Rows are points. Each table stands for the endless flat space through its points: a line for two points, a plane for three, and so on. The two share one point or none. Which?
(in the rows, 128 means zero)

First, 2 rows:
[[148  93 117]
 [143 100 121]]
Second, 2 rows:
[[138 111 144]
 [126 111 126]]
They share: no point

First (3 x 6):
[[177 138 108 132 130 166]
 [147 126 134 147 120 158]
 [148 131 104 158 151 146]]
Second (3 x 6):
[[166 160 109 145 156 176]
 [148 115 109 145 117 137]
 [142 124 117 145 132 144]]
They share: no point

First, 4 rows:
[[132 127 142 126 137 134 173 111 120]
 [111 119 121 153 102 172 133 106 107]
 [120 118 129 154 105 165 137 115 115]
 [118 121 126 156 103 168 133 113 112]]
Second (3 x 9):
[[142 139 131 169 139 157 153  97 122]
 [157 138 122 148 133 155 164 107 114]
 [163 138 120 134 127 151 168 117 110]]
They share: [139 141 140 148 124 143 149 122 120]

First, 2 rows:
[[156 131 141 116 113 102 129 117 142 132 128 156]
 [161 128 135 122 116 100 122 123 147 135 133 161]]
Second (2 x 12):
[[148 131 153 108 104 111 140  99 126 130 113 149]
 [152 119 153 116  98 121 134  87 114 138 103 155]]
They share: [146 137 153 104 107 106 143 105 132 126 118 146]

First, 4 rows:
[[139 124 136 131 134 108 118 115  95 119 106 128 142 126 168 138 166 127]
 [126 117 122 138 121 124 131 107  92 122 114 143 149 113 168 121 155 126]
 [114 108 101 138  94 142 119 125 110 101 114 146 137 101 132 109 137  87]
 [124 121 129 110 114 127 118 146 120 100  88 132 117 125 135 132 148  90]]
Second, 3 rows:
[[126 113 129 111 125 103  99 145 103 116  87 141 114 119 146 131 144 102]
 [124 107 128 115 127 107 102 140 103 119  93 142 118 116 142 129 149 107]
 [126 125 102 135  95 145 138 124 121  83 105 126 138 128 170 119 141  81]]
They share: no point

First, 4 rows:
[[148 143 128 120 141 138 115 128 156 146 155 148 164 111 113 140 113 142
  135 180 143 112  93 159]
 [160 137 122 138 123 141 106 125 144 134 164 151 170 105 116 143 125 136
  114 159 122 103  96 144]
 [166 145 120 130 149 131 112 115 142 132 164 155 162 113 118 135 127 132
  134 177 130 115  82 146]
 [144 160 127  99 180 140 127 120 130 147 143 159 135 119 118 109 130 135
  166 175 150 133  86 146]]
Second (3 x 24):
[[120 118 111 107 128 147  92 145 135 126 155 160 115 116  96 111 128 132
  124 131 119 109 106 148]
 [126 144 100 131 135 158 118 138 122 145 140 148 136  95  93 133 136 123
  110 143 138 113  88 121]
 [159 149 143 102 139 138 123 111 154 146 161 151 171 106 134 116 111 154
  148 163 139 112 104 168]]
They share: no point

First:
[[108 140 151 138 162 125 167 144 105 109  93 107 141 120 107 143 139 114
  112  97 145 154 140 141]
 [ 86 163 169 146 150 106 141 131 132 139 124 117 153 122  92 117 122 127
  139 121 136 132 136 139]
 [129 131 119 125 143 126 134 142 122 112 107 137 112 125 109 132 159 124
  126 112 125 156 153 147]
 [ 86 146 142 112 152 137 161 131 167 135 106 125 154 134 116 144 134 164
  124 117 117 177 173 158]
 [119 144 127 126 135 122 129 152 122 103  99 120 118 137 108 114 151 121
  121 123 141 156 125 136]]
Second, 3 rows:
[[109 128 146 104 145  99 131 139 146 135 110 154 140 131 123 113 130 125
  108 126 133 165 135 148]
 [123 138 123 139 169 137 136 153 125 119 102 117 117 135 108 136 124 151
  128 107 123 143 145 154]
 [100 143 149 119 136 111 146 130 137 126 113 136 143 122 108 125 151 119
  123 120 133 162 150 142]]
They share: [108 143 139 129 148 123 144 138 131 122 109 126 133 126 106 131 143 131
 127 114 129 154 150 146]

First:
[[ 99 140 115 153 138 144 155 125 114  98 118 122 137 127 151 107 125 162
  145 105 147 133 106 103]
 [148  99 171 138 147 129 119  75 140 164 160 124  75 127 140 109 179 134
  145 106 141 103 131 151]
 [141 108 164 152 137 123 139  78 140 159 170 117  75 126 126  98 183 128
  138 107 123 115 131 153]
 [105 129 127 159 112 118 165 102 123 120 139 101 106 113 136  92 152 147
  140 111 129 138 123 119]]
Second:
[[100 100 133 141 112 146 156 106 138 142 174 156 119 133 117  89 107 174
  122 124 127 128 142 113]
 [126 111 155 148 148 138 124 105 123 136 149 136  94 128 141 119 165 147
  157  86 131 138 110 130]
 [101  96 158 136 134 150 149  98 132 130 172 143 115 127 139 116 130 175
  124 114 120 127 128 113]
 [108 137 166 120 143 127 160  99 125 119 178 112 136 126 138 110 129 190
  124 127 113  98 136  96]
 [153 152 124 160 135 152 124 164 121 140 129 129  98 139 130  80 137 114
  180  94 111 135 112 131]
 [149 166 139 170 184 127 138 102 115 109 108  87 104 133 157 115 203 109
  161  85 151 109  86 149]]
They share: [122 126 140 153 146 140 145 105 127 127 145 126 110 132 138 105 152 145
 141 104 135 122 115 129]

First, 4 rows:
[[125 146 140 117 121 128 107 138 135 141 146 101 138 104 136 118 121 113
  154 128  95 105 149 113]
 [101 134 132 119 113 132  87 138 147 133 148 113 128  82 116 130 117 115
  148 132 105 119 139 113]
 [118 142 142 114 118 131 100 136 137 136 151 100 135  98 129 117 118 115
  151 127  97 105 143 110]
 [123 146 140 113 111 128 105 144 125 133 156  99 134 104 146 120 127 125
  160 120  83 109 161 127]]
Second, 2 rows:
[[142 146 125 140 117 109 119 130 153 130 121  95 148 116 147 127 134  95
  158 122  96 106 159 132]
 [139 148 129 134 121 114 118 131 149 136 126 100 147 114 143 125 131  99
  158 128  96 107 156 126]]
They share: no point

First:
[[134 139 118 140 148 162 121 140  94 118 142 132 124 134 119 102 125 122
  137 135 116 151 111 146]
 [131 136 123 133 144 157 120 141  99 119 137 133 128 138 117 104 130 116
  130 139 110 148 114 150]]
Second (7 x 24):
[[111 153 121 126 152 133  99 158  77  85 100 110 147 151 103  85 140  71
   89 126  98 146 106 158]
 [113 134 118 134 166 163 120 170 128 121 124 144 124 161 113 121 149 107
  102 141  87 130 113 166]
 [112 124 135 142 128 117 119 159  90 101 132 101 124 165 134 108 133 103
  104 119 126 167 120 150]
 [134 128 117 128 135 139 118 137  89 112 132 109 132 147 130 113 127 119
  115 125 114 175 116 159]
 [131 138 114 150 159 168 132 135 118 125 107 157 158 158 103  95 169  91
  104 157  96 108  83 175]
 [138 127 137 166 126 142 141 116  99 127 124 148 165 162 113  74 162  77
  125 153 129 119  85 162]
 [134 139 127 118 149 157 107 143  99 123 141 137 133 139 107  98 120  91
  137 133  94 157 127 155]]
They share: no point

First, 5 rows:
[[147 102 101 153 160 143 162 120 126 161 157 131 120 149 125  68 127 120
  171 147 144 143 149 134]
 [146  97 117 164 151 151 141 113 122 171 145 118 106 138 141  85 102 110
  166 140 124 123 124 157]
 [145 144  82 127 148 108 131 106 127 126 149 129 145 180 109 111 149 113
  144 170 168 146 136 106]
 [153 110 110 172 169 115 118  90 126 165 146  99 113 137 113 111  95  96
  146 144 126 113 101 168]
 [157 106 108 177 181 110 124  87 130 167 152  96 115 131 103 106  95  97
  146 138 126 113 104 171]]
Second (5 x 24):
[[148 110  93 160 162 128 143 107 132 152 139  96 145 134 114  99 113 132
  133 133 152 121 110 132]
 [133 120  81 154 157 124 133  86 126 145 133 110 115 139 128 125 114 102
  149 141 156 136 124 141]
 [168 139 144 135 140 148 124 113 142 127 165 124 147 146 122  83 135 103
  146 123 118 126 121 145]
 [134 117  92 155 148 116 132  95 130 139 149 112 131 116 132  99 129 111
  130 125 164 122 127 145]
 [158 144 138 132 138 139 118 106 145 127 161 127 148 138 120  83 137 101
  138 125 126 130 121 149]]
They share: no point
